Every row gives one point. Each copy is the shape, with its points in the same order, stretched, turned, moved and blurred by noise. Say if it was mirrored as well.
In the rows, 128 means zero.

Shape, 6 rows:
[[141 131]
 [ 46 100]
 [158 158]
 [ 88  89]
 [142 153]
 [144 131]]
Copy 1, 6 rows:
[[155 146]
 [ 65  91]
 [164 176]
 [106  96]
 [147 168]
 [156 151]]
Copy 1 is: only turned
Copy 2, 6 rows:
[[148 148]
 [104  66]
 [178 155]
 [ 99 113]
 [170 144]
 [148 159]]
Copy 2 is: mirrored
Copy 3:
[[148 134]
 [ 48  75]
 [175 129]
 [ 79 118]
 [165 115]
 [145 129]]
Copy 3 is: mirrored
Copy 4, 6 rows:
[[149 157]
 [ 82  69]
 [173 162]
 [ 90 115]
 [167 151]
 [149 158]]
Copy 4 is: mirrored

Shape (10 x 4):
[[152 158 169 147]
 [178 192 129 142]
 [112 175 131  74]
 [171 138 157 109]
 [173 138 153 120]
 [ 91 153 175 142]
 [112 197  85 135]
 [112 143 156 164]
 [ 93 125  73 144]
 [125 111  97 150]]
Copy 1:
[[158 182 141 156]
 [166 213 101 125]
 [ 86 207 148 105]
 [158 178 162 110]
 [163 173 149 115]
 [104 167 148 186]
 [ 98 199  70 131]
 [129 152 122 181]
 [ 88 124  76 129]
 [125 121  98 131]]
Copy 1 is: only turned
Copy 2, 10 rows:
[[ 79 182  99 143]
 [138 200  67 155]
 [147 199 160 101]
 [101 173  93  92]
 [ 99 168  81 105]
 [ 76 170 168 156]
 [183 179 139 182]
 [ 85 146 138 165]
 [169  96 154 157]
 [137  98 119 145]]
Copy 2 is: mirrored
Copy 3:
[[149 134 178 138]
 [187 158 145 162]
 [111 193 118  95]
 [167 140 159 102]
 [162 131 155 106]
 [ 80 149 179 137]
 [119 165 102 159]
 [ 99 128 169 151]
 [ 89 107  92 143]
 [116  91 113 132]]
Copy 3 is: only turned

Shape (10 x 6):
[[143  80  71 193 109  96]
 [152 130 123 136 150 161]
 [112 107  61 132  99 134]
 [ 74 161 160  70 138 110]
 [127 102 110  79 134 156]
 [ 31 117 157  97  76 115]
 [ 87 117  99 148 128 125]
 [ 78 113  97 109 144 171]
 [ 60 159 131 125  63 106]
 [178 117 132 180 124 137]]
Copy 1, 10 rows:
[[131  58  87 198 120 114]
 [161 118 110 116 166 137]
 [111 120  67 158 121 139]
 [ 78 177 139  59 149  90]
 [124 126  82  73 127 146]
 [ 34 152 154  99 107 128]
 [ 95 114 101 144 157 121]
 [ 93 135  80 106 176 156]
 [ 72 179 154 146 109 110]
 [175  84 137 156 141 125]]
Copy 1 is: only turned
Copy 2:
[[172 108  82 196 102 136]
 [143 116 134 125 160 173]
 [119 103  71 132 110 147]
 [ 88 154 152  69 148  94]
 [129  79 112  83 134 145]
 [ 63 122 147  92  79  95]
 [101 111 110 147 133 123]
 [ 86  78 115 113 150 139]
 [ 77 169 121 114  83 115]
 [180 129 137 164 127 181]]
Copy 2 is: only turned
Copy 3, 10 rows:
[[ 99 101  90 193 115 156]
 [155 125 144 110 147 161]
 [128 105  77 118  87 166]
 [141 130 124  35 111  67]
 [143  76 128  64 119 159]
 [ 95 116 132  54  31  80]
 [146 117 114 123  82 125]
 [176  93 129  78  72 145]
 [ 95 162  98  70  55  98]
 [109 139 149 153 159 166]]
Copy 3 is: mirrored
